Each point is reached from the start by the listed moves, each made once or not at all, plus a little noise. Is the number of moves made odd or even? Then give how often each move was made.
In the rows, 128 means zero.

Moves:
(1): [191 104 116]
(2): [136 172 120]
(3): [143 133 167]
Start: [145 121 123]
Points:
[144 121 122] -> even (0, 0, 0)
[231 147 140] -> odd (1, 1, 1)

Moves:
(1): [189 129 142 151 110 132 133 125]
(2): [109 160 169 120  99 108 143 152]
(3): [112 109 181 131 122 170 108 106]
(4): [119 127 131 178 121 121 141 109]
(5): [135 151 133 151 165 115  89 135]
(6): [128 158 123 131 131 156 145 116]
(7): [138 100 154 122 152 143 169 157]
(8): [129 122 126 148 128 145 121 175]
Start: [141 145 118 118 152 176 124 129]
Points:
[107 178 218 183 148 178  94 117] -> even (0, 1, 1, 1, 1, 0, 0, 0)
[109 151 208 129 113 219 114 174] -> odd (0, 1, 1, 0, 0, 0, 0, 1)
[179 154 249 129 127 246 182 142] -> odd (1, 1, 1, 0, 0, 1, 1, 0)

Moves:
(1): [164 108 141 116 134 117 132 140 130 124 136 113]
(2): [123 158 128 122 134 106 120 128 133 141 114 151]
(3): [105 124 167 124 111 122 122 136 152 146 134 130]
(4): [155 113 115 172 127 108 110 100 137 119 138 134]
(5): [109 105 135 156 160 136 123 134 133 137 114 132]
(6): [154 155 140 134 133 166 122 120 123 165 111 115]
(7): [124 138 125 142 143 129 146 128 178 116 146 168]
(8): [133 151 130 142 118 137 109 167 116 112 118 120]
(9): [137 104 106 122 122 133 117 128 164 130  95 124]
(10): [134 113 107 133 113 117 131 143 127 158 139 138]
(11): [129 146 112 120 160 143  90 148 142 142 164 145]
Start: [127 120 126 154 159 141 112 128 109 136 105  92]
Points:
[132 169 173 249 191 146  69 148 184 174  84 149] -> odd (0, 1, 1, 1, 1, 1, 1, 1, 0, 0, 0)
[157 180 166 209 144 140  52 142 128 181  81 105] -> odd (0, 1, 1, 1, 0, 1, 0, 1, 0, 0, 0)
[158  87  90 204 145 111  98 113 120 158 126 106] -> even (0, 0, 0, 1, 0, 0, 0, 0, 0, 1, 0)
[154 147 129 239 219 146  91  99 175 176  91 154] -> odd (0, 1, 0, 1, 1, 1, 1, 0, 0, 0, 0)

Moves:
(1): [157 131 131 140 128 125 115 126 108 141 130 144 125 154  97 146 113 124
 118]
(2): [111 155 124 126 131 129 129 122 122 118 135 127 122 112 114 139 116 114
 117]
(3): [123 126 172 120 147 116 129 130 143 129 143 103 147 145 118 148 106 114
 139]
(4): [126 120 139 140 126 126 139 144 119 142 132 118 125 113 127 141 122 125
 139]
(5): [130 117 128 134 144 148 128 138 138 124 115 137 121 149 147 143 118 128
 117]
(6): [125 142 136 131 129 139 134 125 143 133 115 118 132 127 119 117 122 135
 124]
(7): [128 141 121 109 130 141 138 138 123 135 124 127 132 124 124 135 124 143
 125]
(8): [128 131 133 111 120 159 110 143 119 157 136 140 129 113 137 131 110  95
 121]
(9): [156 131 116 127 135 122 140 135 151 117 112 123 156 112 123 136 124 107
 125]
(10): [120 124 114 128 142 127 124 122 134 142 126 129 140 130 126 139 121 145
 116]
(11): [128 153 131 135 132 156 144 116 144 137 160 129 128 154 129 114 121 117
 132]
(12): [131 129 140 117 147 114 128 118 124 144 119 161 106 112 141 138 124 134
 137]
(13): [136 116 122 140 122 146 132 129 118 114 122 148 157 127 140 123 128 114
 133]
(14): [110 142 129 124 117 124 130 143 145 137 102 147 127 148 114 118 147 112
 144]
(15): [129 134 129 134 128 123 116 125 128 126 118 119 123 125 141 138 126 117
 143]
(16): [117 132 131 130 132 137  99 119 138 111 139 141 121 108 114 145 117 129
 130]
(17): [140 143 133 134 122 137 132 128 119 140 127 124 133 127 121 128 163 123
 124]
(18): [142 144 124 138 137 109 112 140 134 114 122 139 144 137 132 118 131 139
 119]
Start: [124 153 136 157 129 116 139 130 133 117 102 134 141 127 123 127 117 131
 137]
Points:
[154 195 187 178 158 100 146 140 150 127  91  90 176 118  68 195  52  71
 146] -> odd (1, 1, 1, 1, 0, 1, 0, 0, 1, 0, 0, 0, 0, 0, 1, 0, 0, 0)
[120 224 124 151 144 153 128 155 171 101  50 155 152 108  98 184 129  80
 139] -> even (0, 1, 0, 0, 1, 0, 1, 0, 1, 0, 0, 0, 0, 1, 1, 1, 1, 0)
[142 221 157 178 151 162 162 120 109 154 105 173 139 122 104 165  62 103
 153] -> odd (1, 1, 0, 1, 0, 1, 1, 0, 0, 0, 1, 1, 1, 0, 1, 0, 0, 0)
[148 172 130 165 151 114 117 177 152 157  39 206 196  93 152 155  97  68
 161] -> odd (0, 0, 0, 1, 0, 0, 0, 1, 1, 1, 0, 1, 1, 1, 1, 0, 0, 1)
[194 201 150 198 183 196 111 149 158 168  94 222 194 126 112 181  68  82
 108] -> odd (1, 0, 0, 1, 1, 1, 0, 1, 1, 1, 1, 1, 1, 0, 0, 1, 1, 1)
[148 214 157 170 169 127 169 161 159 121  81 111 249 103  87 171  96 110
 118] -> even (0, 1, 1, 1, 0, 1, 1, 0, 1, 1, 0, 0, 1, 0, 0, 0, 1, 1)
[135 213 169 141 141 156 125 162 114 128 115 148 209 117 115 152  99  78
 118] -> odd (0, 1, 1, 0, 0, 0, 1, 1, 0, 0, 0, 0, 1, 0, 0, 0, 1, 1)
[151 174 161 173 196 103 127 149 207 105  58 105 209 157 133 169  70 121
 123] -> odd (0, 0, 1, 0, 1, 1, 0, 0, 1, 1, 0, 0, 0, 0, 1, 0, 0, 1)

Moves:
(1): [133 148 141 135 110 148 140 118 106 133 150 145 121 137 144 115 152 169
 144 116 123 130 124 117 134]
(2): [122 156 122 145 148 131 116 149 173  95 128 161 119 107 109 132  99 138
  91 107 145 107 132 111 101]
(3): [112 119 146 114 125 111 165 147 132 130 150 138 105 131 123 177 112 104
 128 106 138 144 122 143 136]
(4): [120  99 114 115 133 125 105 136 106 148 145 134 153 147 134 138 142 123
 127 120 130 145 146 133 123]
(5): [137 129 111  82 128 126 148 131 133 129 107  86 134 118 161 120 114 118
 107 147 131 140 112 116 106]
(6): [148 119 102 148 125 147 114 115 126 124 112 149 142 126 120 131 120 126
 134 106 153 109 104 108 127]
(7): [ 95 117 132 136 160 136 122 136 113 140 123 140 167 129 143 112 114 138
 128 119 115 110 121 146 145]
(8): [ 97  92 118 141 139 121 119 167 131 138 127 128 137 148 115 124 118 131
  95 119 143  89 142 105 137]
(9): [123 115 125 148 125  99 171 112 134 104 124 125 102 164 142 128 133 109
 157 167 128 157 165 137 103]
(10): [ 97 167 155 108 118 124 106 133 192 172 138 124 137 146 152 118 134 104
 155 148 127 112 122  97 122]
(11): [137 119 144 137 114 111 150 116 143 156 136 140 113 113 136 129 142 141
 124  99  95 136 110 128 113]
(12): [143 135 166 110 125 143 128  93 153 113 164 138 107 115 136 133 141 146
 113 137 157 134 102 108 144]
(13): [138 138 115 142 132 109 121 118 124 128 141 110 146 140 112 123 128 107
 130 127 141 129 105 146 117]
(14): [105 113 133 140 117 142 128 110 124 111 114 108 109 134 119 137 161 131
 122 109 122 124 141 147 106]
(15): [123 120 166 107 123 164 136 150 102 146 143 119 146 150 110 141 127  99
  89 129 127 122 133 124 141]
(16): [155 117 146 129 143  81 122 139  87 120 131 139 117 137 148 142 128 103
 125 121 131 103 125 142  99]
(17): [151 109 135 108 121 141 146 174 139 124 165 143 131 109 133 120 158 124
 115 143 127 124 135 160 122]
(18): [114 126 116 136 131 142 136 127 155 136 124 140 118 145 125 138 105 170
 134 130  98  90 105 126 134]
(19): [139 113 108 153 118 103 131 142 129 114 115 130 133 120 147 141 126 117
 104 122 124 129 116 126 140]
(20): [128 135 115 135 146 148 109 110 117 107 133 123 154  93 110 123 101 110
 149 139 148 129 135 101 114]
(21): [129 123 112 127 113 146 113 101 110 147 138 125 126 114 128 139 140 107
 103 137 162 136 135 136 120]
(22): [101 139 143  94 135  79 162 154 148 127 152 152 151 119  99 132 135 103
  92 137 115 115 141 122 154]
(23): [132 139 164  89  90 133 121 131 128 159 160 141 177 140 137 132 111 120
 158 101 147 105 145 138 116]
(24): [ 64 108 138 115 111  94  79 120 129 145 124 133  99 163 144 102 111 121
 149 127 105 131 120 122 117]
Start: [148 121 120 117 139 125 153 136 112 137 136 150 152 129 170 153 148 142
 156 135 175 168 117  78 157]
Points:
[180   7  93 162  81 132 186 131  68 158 188 151 172 168 170 202 247  45
  81 116 204 199 127 142  85] -> even (0, 0, 0, 1, 0, 1, 0, 0, 1, 0, 1, 0, 1, 1, 1, 0, 1, 0, 1, 0, 1, 0, 0, 0)
[103  61 174  95 124 191 167 154  92 167 238 200 243 121 163 179 168  74
 109  94 213 155 207 135  51] -> odd (0, 1, 0, 1, 0, 0, 1, 0, 1, 0, 1, 0, 0, 1, 1, 0, 1, 0, 0, 1, 1, 0, 1, 0)
[ 19 100 104 150 158 120 106  42 137 104 217 240 175 171 145 147 139 147
 136 122 224 121 104  46 105] -> even (1, 1, 0, 1, 0, 1, 1, 0, 1, 0, 0, 1, 1, 1, 0, 0, 0, 1, 0, 1, 1, 1, 0, 1)

Moves:
(1): [130 125 132 129 133 126 126 116 142 128 127 120 129 126 116 126 123 137
 112 120 132 122 127 123 125]
(2): [123 136 131 146 148 141 105 122 128 115 124 138 131 142 111 127 118 130
 123 139 118 129 125 126 127]
(3): [128 131 130 113 121 129 125 124 127 123 123 137 136 126 118 120 133 132
 130 123 124 128 122 127 126]
(4): [130 143 130 139 144 123 134 149 128 130 125 125 127 142 122 128 142 135
 125 131 123 140 110 119 120]
(5): [131 130 124 120 132 133 133 128 114 131 134 126 131 137 138 129 124 131
 135 126 134 121 129 121 129]
(6): [125 121 138 137 119 142 119 136 131 128 125 132 133 133 124 132 124 142
 135 130 130 128 110 134 110]
(7): [131 129 120 137 125 126 128 104 134 141 140 111 124 143 127 139 128 115
 131 130 123 130 123  96 121]
(8): [132 117 130 124 136 126 120 127 130 145 119 136 120 121 129 128 130 135
 126 143 132 141 124 118 128]
(9): [118 130 137 118 145 110 121 128 146 132 145 129 126 122 130 144 122 134
 136 143 128 126 135 130 110]
(10): [131 125 143 121 128 130 130 125 133 128 128 138 117 133 120 123 129 131
 131 120 117 125 117 140 126]
(11): [125 130 141 128 118 115 133 135 124 131 152 137 135 122 143 115 121 126
 127 127 122 103 132 124 137]
(12): [123 113 124 132 139 115 135 129 120 123 130 130 124 128 139 134 129 126
 125 131 129 138 131 127 127]
(13): [134 140 139 124 123 126 132 120 137 136 116 137 145 143 130 135 131 127
 116 116 116 119 135 132 124]
(14): [136 127 128 123 121 139 126 125 127 131 134 124 133 150 128 104 138 130
 124 117 131 131 136 134 120]
(15): [125 133 140 109 117 144 123 118 134 122 137 140 118 112 149 123 127 129
 121 130 133 125 133 110 123]
(16): [138 129 133 143 132 121 121 135 111 122 141 120 123 120 131 136 133 128
 135 141 125 129 123 135 123]
(17): [125 128 124 118 122 125 125 135 123 131 142 119 129 129 132 140 131 123
 115 139 130 128 129 129 136]
(18): [114 129 119 138 134 129 123 127 117 134 127 123 121 125 132 129 131 142
 124 139 121 127 129 128 121]
(19): [127 125 137 126 132 138 118 130 128 135 124 130 125 134 123 126 161 133
 141 128 132 116 125 121 130]
(20): [118 139 158 130 138 135 128 119 132 139 111 133 133 130 123 119 138 129
 137 137 126 136 118 131 140]
(21): [126 130 133 121 115 120 142 135 120 118 138 124 127 130 128 140 126 141
 131 120 124 143 150 116 146]
(22): [118 142 132 141 136 123 128 133 116 141 141 135 128 118 121 135 132 129
 128 125 134 137 122 125 128]
(23): [126 129 141 120 129 134 129 131 129 131 121 132 127 126 117 127 127 120
 130 135 123 120 134 124 119]
(24): [141 144 128 127 115 136 165 114 130 122 138 137 149 127 128 124 129 124
 124 123 135 121 137 137 138]
Start: [134 135 140 103 125 147 155 114 149 111 133 147 152 117 133 127 134 159
 123 134 138 146  95 110 127]
Points:
[119 134 217 130 178 153 119  98 127 148 176 160 135 166 113 152 176 200
 167 173 130 183  73  69  99] -> even (0, 1, 0, 0, 1, 1, 1, 1, 1, 1, 0, 1, 0, 1, 0, 1, 0, 0, 1, 1, 1, 1, 0, 0)
[135 189 220  98 139 180 168 121 139 143 177 181 162 146 133 132 193 202
 135 145 129 118  82 106  56] -> even (0, 0, 0, 1, 1, 1, 0, 0, 1, 1, 0, 0, 1, 1, 1, 1, 0, 1, 1, 0, 0, 1, 1, 1)
[108 144 215  74 146 117 133  69 162 158 171 157 150  97 155 151 146 171
  94 196 111 125 100  51  94] -> even (1, 0, 1, 0, 0, 0, 1, 1, 1, 0, 1, 1, 1, 0, 1, 1, 1, 1, 0, 1, 0, 0, 1, 0)
[115 176 215  93 143 154 161 114 149 124 152 174 177 122 149 155 202 199
 121 182 126 143  72 103  92] -> odd (0, 0, 1, 1, 0, 1, 0, 0, 1, 0, 0, 1, 1, 0, 1, 1, 1, 1, 1, 1, 0, 0, 0, 1)
[ 81 179 227 105 177 176  98 112 170 134 149 182 142 123  90 137 182 218
 115 175 122 148  36  87  85] -> odd (1, 1, 1, 1, 0, 1, 0, 0, 1, 1, 0, 0, 0, 0, 1, 0, 1, 1, 1, 1, 0, 1, 0, 0)
[101 200 249  84 150 163 131 101 164 151 178 195 172 155 117 144 141 171
 120 163  99 120  53  57  84] -> odd (0, 1, 1, 1, 1, 1, 1, 0, 1, 1, 1, 0, 1, 0, 1, 0, 1, 0, 0, 1, 0, 1, 1, 0)
[115 181 195 137 148 150 177 136  98  98 196 182 150 105 141 138 174 185
 120 168 121 137 111  64 130] -> even (0, 1, 0, 1, 0, 0, 0, 0, 0, 0, 1, 1, 0, 0, 1, 1, 0, 1, 1, 0, 1, 1, 1, 1)
[103 142 222 102 159 134 115 117 126 136 207 183 139 116 151 177 152 227
 105 175 120 125  98  70 100] -> odd (1, 1, 0, 0, 1, 1, 0, 1, 1, 1, 1, 1, 1, 0, 1, 1, 1, 1, 1, 0, 1, 1, 0, 0)
[138 156 246  98 143 175 130  91 141 136 150 175 170 177 123 113 184 202
 120 155 112 140  80  21  97] -> even (1, 1, 1, 1, 1, 1, 1, 1, 0, 0, 1, 1, 1, 1, 1, 1, 0, 0, 1, 1, 1, 0, 1, 0)
[126 152 170  76 122 164 165  87 141 166 186 160 161 143 113 139 149 181
 127 164 136 143  81  89  74] -> odd (0, 0, 1, 0, 1, 1, 1, 1, 1, 1, 0, 0, 0, 1, 0, 0, 1, 1, 0, 0, 0, 1, 1, 1)
[103 144 187 133 165 146 140 102 117 158 173 131 148 141 134 148 152 177
 155 180 134 160  79  87  67] -> odd (0, 0, 0, 0, 1, 1, 1, 0, 1, 0, 0, 1, 0, 1, 0, 1, 0, 1, 0, 1, 0, 1, 1, 0)
[114 174 229  86 146 128 159  99 149 137 187 154 154 141 131 183 160 200
 117 147 118 172  64  56  93] -> even (1, 0, 1, 1, 1, 1, 1, 0, 1, 1, 0, 1, 1, 0, 1, 1, 1, 0, 0, 1, 1, 1, 0, 0)
